Rows are points. To make a cloud, some directions were put in groups of two or more. Within a group, all points are equally far from the middle, so they leave a hole (a ring in 2 directions, a hollow ball in 3). The other directions are filled evenly. Then the cloud was stretched, turned, moved and blurred a little. How many holes are there, and how many directions does each take, smallest first?

Cloud (19 x 3):
[[ 19  -7  29]
 [ 31  43  39]
 [ 21 -75   9]
 [ 64 -28  12]
 [-67 -59 -13]
 [-28 -36  68]
 [ -7  11  17]
 [  6 -53  82]
 [  4 -41 -12]
 [ 52  68  35]
 [-32  16 -43]
 [ -5   5 -92]
 [-26  73 -44]
 [-17  50 -20]
 [ 10  50  26]
 [-22  43 -42]
 [ 38   9 -50]
 [-64  46   4]
 [  5  54  10]]
Holes: 0

Cloud (27 x 4):
[[ 24  16  66 -44]
 [ 44  24  79   9]
 [  3  38   3 105]
 [-67  29  36  42]
 [ 76  -3 -22  38]
 [-17 -42 -35  23]
 [-14 -28 -44  44]
 [-27 -37  25 -40]
 [ 41  11  69 -32]
 [-13 -33 -41  43]
 [ 29  16 -29  92]
 [-15 -33 -22 -30]
 [-23 -15 -48  32]
 [ -7 -60 -12  30]
 [ -9  22  56  87]
 [ 47  10  72 -21]
 [-63   7  51  41]
 [-21 -44 -26  -1]
 [-20 -15 -47   4]
 [ 67 -16  41 -32]
 [-23 -61   5   7]
 [ 75  27 -29   8]
 [ -5 -40  65  49]
 [-26 -43  12 -33]
 [-20  -3 -50   3]
 [ 36  55  60  50]
 [ 23  24 -22  98]]
Holes: 2 (2, 2)

Cloud (26 x 4):
[[  9  -3 -12 -26]
 [ -4  50 -78  63]
 [ 30  44 -50   7]
 [ 41  34  11 -34]
 [-47 -59  32  60]
 [-40  22 -45  56]
 [  5  47 -19 -34]
 [ 32  26  34  46]
 [-43 -29  84   6]
 [  2  -3   8  -3]
 [ 72  20  31 -16]
 [ 36  -2 -21  50]
 [-46 -52  -2   4]
 [ 74  20  80   2]
 [-49  44  63 -16]
 [ -7  -5  89  39]
 [ -8   9  30 -33]
 [-36  29  33  49]
 [-43  31   8  -9]
 [ -7  -5 -52  14]
 [ 31  52   7 -18]
 [ 28   1   2  46]
 [-25  43  -9  -5]
 [  1 -33 -20  27]
 [-61 -11 121 -12]
 [-12  -5  95  25]]
Holes: 0

Cloud (46 x 6):
[[  -2   34    8   27    6    8]
 [  -1   79   52   -2  -10  -52]
 [  11  -15   36  -98    9   -4]
 [ -14   39   88  -62   56  -21]
 [   0   54  -34  -43    5  -89]
 [ -50  -16  -14   30  -17  -25]
 [ -70  -30  -11  -20   18  -77]
 [  21  -27  -28  -42  -25   -2]
 [ -31  -23   48   41    3  -51]
 [  18    3    0   -3    9   -2]
 [  64   59  -18  -43  -52   -5]
 [  -8  -72  -24    3   -7    3]
 [ -22   40   46   26  -33  -32]
 [ -12  -58   96  -16  -15   14]
 [ -30  -47   -3   -8  -56   -4]
 [   1  111   79   20  -32    7]
 [ -20  -49   67  -43   -7  -38]
 [  34   42   40   35  -20  -57]
 [  69   42   19   20   83   18]
 [  51   11   35   16  -69  -30]
 [ -61   -6   53    4  -17  -49]
 [  70   38    2    4   41   16]
 [ -24  -37   67   24   17  -53]
 [  75   13  -46   -9  -15    0]
 [ -65   74   36  -49    5    1]
 [  32   23   35   33  -53  -30]
 [   1   15   60  -77   19   -1]
 [ -54    4   95  -10   -7   16]
 [ -20  -50   91   33  -13   11]
 [  22  -72   11  -64    4  -33]
 [  42   11  -68  -48  -21  -91]
 [ -20   -3   40   -5  -28   10]
 [  10  -71  -33    3    4    7]
 [  45   83   22  -36  -58  -14]
 [  26   54   81  -64  -20  -38]
 [   0   48   43   44    3  -68]
 [  -3    1   14 -108  -14   -2]
 [  -7   42   -3  -41   24  -91]
 [   5   42   41   59   27  -36]
 [ -42   -5  -51    5  -13  -34]
 [   6    3   36    2   39   41]
 [ -81   31   81   10  -13  -75]
 [  24   19   82  -31  -39  -16]
 [   1   15   37  -66  -21  -12]
 [  72   19   38  -20   33   34]
 [ -47   13   58   23   -5  -19]]
Holes: 0

Cloud (54 x 6):
[[  -2   82   -6  -24  -25  -63]
 [ -19  -64   -5  -16   36   24]
 [  21    9  -32   -2   36  -76]
 [ -21   34   -8  -13   48  -43]
 [  -5  -24   20   -1  -66  -40]
 [  18  -41   29  -52  -25    5]
 [  15  -28   46  -21   46   59]
 [  78    8   15  -46   27  -25]
 [  16  -92   16   -1    5    7]
 [  -3   -2   15  -63   70  -37]
 [ -24   28    2  120   15  -18]
 [ -30  -19   17   17   18   55]
 [   1    5   -5   11  -18  -93]
 [  27  -94   37  -17  -26  -14]
 [  45   63   30  -69  -45  -83]
 [  -3    9  -29   17   33   60]
 [ -34  -20  -38   15    4  -12]
 [  55  -11   59  -26  -41 -112]
 [ -30  -24  -18    4   -2  -17]
 [ -15  -14   18   73   58   32]
 [  -4   79   29  -45  -37  -52]
 [  43   17  -60    9   22  -88]
 [  34   29   62    1   -4  -43]
 [  75  -15   37  -64   43  -48]
 [  -5   21   13  -81   21  -26]
 [ -24  -10   54   68  -33   32]
 [  31  -55   37  -92   -9  -65]
 [  53  -13   32  -89  -21  -93]
 [  -6  -36   25   49   39   40]
 [ -24   50   16   -4  -11  -57]
 [  -4  -11  -26  -19   33  -70]
 [  17  -30  -40  -47   -7  -52]
 [ -17  -71   25  -21   34   34]
 [  -6   26    7  -16  -41   28]
 [  -1   11  -30    0  -55  -16]
 [  17   14  -31  -39   17  -74]
 [  18  -48   -4   25   71  -70]
 [  21   40   37   14   21   -8]
 [  10  -68   15  -38   22  -82]
 [  -8  -51  -10    7  104  -54]
 [  11  -47   32  -35    9  -83]
 [  -5   -7    8  -23   93  -33]
 [  62   -9  -39  -44   57  -73]
 [  65   28   12  -28  -23   14]
 [  25   43  -30   -3  -11  -89]
 [  23  -31   41  -22   53  -63]
 [  46  -35  -23   -8    5   17]
 [  11   41  -35   54   35   15]
 [  50   21  -47   38   -6  -93]
 [  15  -64  -56  -14   -8  -42]
 [  45  -13  -13  -60  -60  -92]
 [  21  -23   10  -22  -15   27]
 [   4   37   10  -28  -18  -72]
 [ -63  -28    5  -20   66   22]]
Holes: 1 (2)

Cloud (80 x 8):
[[  23   24  -25   38  -19  -37  -28  -20]
 [  15    3  -41  -57   17   17    9   11]
 [ -16   71   29   47   -4   -5  -18  -24]
 [ -55   25   17    5  -33  -16   73   48]
 [   5   82   21   42    2   47  -53   21]
 [  16  -10   -1   34    9   51  -35  -17]
 [ -25   18  -32  -17  -61   45    6   12]
 [   3   13   15  -39   19  -46  -27   58]
 [ -63   19   75  -12   20   13  -23  -18]
 [ -13   58  -11   40  -43  -22  -47  -15]
 [  51   68  -10  -59  -34  -22  -52  -33]
 [ -31  -26   46   36   23  -16   -6   68]
 [  23  -35   12  -21  -47   -2    3  -49]
 [   3   19  -42  -33  -59   42   18    1]
 [  -3   48  -41   50  -10   39   16    4]
 [  19   33  -30   35  -82    4  -36  -11]
 [ -13   42   57   -8   13  -31 -106   39]
 [  -1   34  -20  -28    2  -31   37   32]
 [ -31  -53    7  -38  -13  -46   35  -18]
 [  -5  -10  -12  -11   28  -32  -68   31]
 [  23   24   66   -7   50  -29  -74   16]
 [ -30   19  -14    0  -27   44  -12  -38]
 [  -1  -32   48  -12  -52  -31  -22  -40]
 [ -52   23    5  -33  -44  -41  -27   13]
 [  21    1   15    0  -42  -68  -43  -66]
 [  -2   59    4   42   21   43    3  -26]
 [ -55  -15   44   -2   47  -29   12   47]
 [  17   -9    8    1  -17  -50  -28 -121]
 [ -20   45   -9   30  -45    9  -41  -36]
 [ -13   19  -50   44  -60   -5    7   -3]
 [ -40  -53   11  -16  -43  -94    9    6]
 [ -46   51   -4   28   34   17   25   37]
 [ -39   -7   25  -37   13  -40   27   39]
 [ -32   26   38  -23  -19   48   -7  -12]
 [ -14  -32   -9    6   33   55   19   -5]
 [ -48   -1    4   47  -42   38  -10  -16]
 [   8   25   32  -34  -21  -89  -37   29]
 [ -17  -33   48  -52    9  -83  -37  -35]
 [ -49   42   -2   26   -7    8   78   39]
 [ -41    6   -3   11   56   39   35   -2]
 [  25  -39   50  -14   22   25   11   -5]
 [ -22   -5   64  -34   -6   16    2  -43]
 [   3   19  -15   60  -56   -1  -18   -6]
 [   8   21  -71   56  -23   31   17   42]
 [  10    9  -10    3   70   19   -8  -35]
 [   3    3  -11   54    9   49    5  -43]
 [ -72    3   20   47   13   30   13  -30]
 [  77  -14   15  -17    5   13  -36   37]
 [ -51   24   59   19  -32  -88  -42  -66]
 [-105    3   39   48   -2   25   11   26]
 [   4  -12   45  -56    7  -55  -33  -80]
 [ -26  -11   70  -25  -28    6    5  -45]
 [  33  -47  -54   24   22  -36   30    7]
 [  -3   30  -26   17   12  -55    1  -54]
 [ -20  -49   28    4   -1   -2  -42    6]
 [ -52   -3  -30   11   -5  -10  -28   -1]
 [  -5  -47   18    1   19   33   -2   16]
 [ -97  -53   14   -1  -40  -72   11  -22]
 [  11  -13   -1  -25   -6  -91   -4  -67]
 [   9  -34   19  -24   58  -18  -38  -19]
 [  23   29   -7   42  -26   65  -58   13]
 [ -14    4   -3  -28   17    4   69   15]
 [  -9  -13  -54  -58  -16  -18   32  -22]
 [  -3   -4  -28   57  -25  -11    8  -11]
 [  35   55   -8   28   25   21  -61  -50]
 [ -93   62    8   23  -66   25  -14   35]
 [  65   25   18   14   15   -1  -18    6]
 [ -46  -50    3   28  -64  -74   20   -4]
 [ -38   15   72  -21  -30   28   -4   -1]
 [ -30  -21  -30    4    6    0  -21  -50]
 [ -19   37   12   21  -37  -32  -21  -70]
 [ -85   11   10   46   18  -45   29  -35]
 [  -4   51   -2  -20    6   15  -69  -11]
 [ -68   62   -2   44  -38  -21   27    6]
 [  50   17  -21  -57   -2  -43  -13  -13]
 [  -1   66   23   55  -12   25  -13   54]
 [  -8  -20   51    5  -73  -53  -21    4]
 [  -3   62   -2   37   -3  -61  -51   37]
 [ -12  -30   -1   29   19   -1   65   21]
 [ -49   30  -43   16  -47   12   -2  -21]]
Holes: 1 (3)

Cloud (72 x 8):
[[   4   67   -5  -49  -31  -29   44   37]
 [   7    9   30  -12   -9   19   -6  -33]
 [   7  -57   32  -23   28  -49   23  -31]
 [  28  -22   32   65  -38  -20    8  -39]
 [   8   34  -44    8  -39  -54   20  -20]
 [  50   15  -86  -61   14  -50   64   -4]
 [ -12  -15   -7   54    0   37   -8   34]
 [ -51    8    0   10   41  -50  -22   29]
 [  15    6  -49   17 -101   -3  -13  -18]
 [  24    4   10   18  -40  -18  -28   26]
 [ -23  -52   46    6  -19  -46   -2   29]
 [  23    9   21  -58    2  -79   16  -11]
 [  -9   10  -52  -77   43   19  -41   32]
 [  88  -26  -22   23  -29  -17   20   33]
 [  20   -2  -30  -33   50    9   19  -13]
 [  36   23  -20   40   93  -42   24  -14]
 [ -40  -17  -28  -53  -58  -28   17   33]
 [  33   10   73   44   10   23   -5    0]
 [  50   12    0   56 -101  -13  -34   11]
 [  47  -12   10  -12    1  -50   53   15]
 [  24   -9  -25   -4   -6  -11   26  -35]
 [ -44  -14   27   49  -63  -21   14  -40]
 [ -10   13   -3  -90  105  -21   16   35]
 [  25   19   71   53   27   18  -13  -29]
 [  28  -19   36   -9    8    0 -101   -5]
 [ -34   -5   -3  -81    7  -56   14   59]
 [  -7   46   22   17  -18  -42   64   -5]
 [  40  -11   59   46   21  -56   31    4]
 [  37    5  -48  -58   85  -17   -3   34]
 [  46   39    7  -20  -60  -28   -3  -25]
 [  72   61    0  -39   12  -55    5   24]
 [  -1  -23   45    5  -42  -12  -62   23]
 [   7  -29  -17  -50  121  -12   36   62]
 [ -10  -31  -34  -32  -13  -70  -18   33]
 [  -1    4  -40  -10  -89   -3   43   63]
 [  40   -2   10   11    2  -28   57   18]
 [  27   -2  -45  -37  -58    4   27    3]
 [  58   -6  -82  -55   29  -32   39   21]
 [  50   -2    6  -34  -43  -33   34   21]
 [ -19   26  -59  -13   29   23   47   29]
 [ -42   -1   29   14  -33   38  -34    9]
 [ -59  -51   28    6  -62  -17   16    5]
 [ -53   14   13  -27    8  -31   14  -34]
 [  -2  -56   28  -46   85  -21    6   -6]
 [ -36   63  -20   28  -28  -25   27  -39]
 [ -25   32   20   -4  -63  -29   -4    0]
 [ -31   52   25  -23  -13   31    7   28]
 [ -56    0   20  -76   -1  -69   41   18]
 [  47   36   35   -5   26   32    5    0]
 [   9  -22  -46  -15  -19  -12    1   -9]
 [  -3  -32  -12  -85  -23  -14  -31    7]
 [  14   -6  -41  -55   28  -81   23    9]
 [  16    5  -49  -16  -48  -92   29  -21]
 [  84   22    4  -32   -2  -16   -9   23]
 [ -32    8   47   78  -87   22   -8  -79]
 [  -9  -49   53   16   26  -20  -54  -12]
 [ -14    8  -12  -16  -95   28  -47  -42]
 [  34   24   28  -19   16  -13   30    4]
 [  25  -58  -14    8  -37  -30  -32  -45]
 [  14   23   28  -13   -4  -15   37   25]
 [  19  -26   -5  -29  101  -28   15   51]
 [  13   -3  -37  -64   31   30  -50   33]
 [ -25   28   40   -9    3  -11   34  -39]
 [ -11  -36  -26  -13  -48  -53   24    5]
 [  31   -2    8  -30    9  -35  -45  -21]
 [  10   21   -8   -8  -58  -22    2   15]
 [  60   27  -50   30  -17  -15  -26  -37]
 [  40   14    1  -53  -26   -7   -2  -28]
 [   1    9  -64  -49  -35  -91   12    5]
 [  16   13    3   -7  -32   14   19  -30]
 [  57   21  -28  -12   74    7   39   24]
 [ -36  -58  -15  -67  -40    9  -40    3]]
Holes: 0
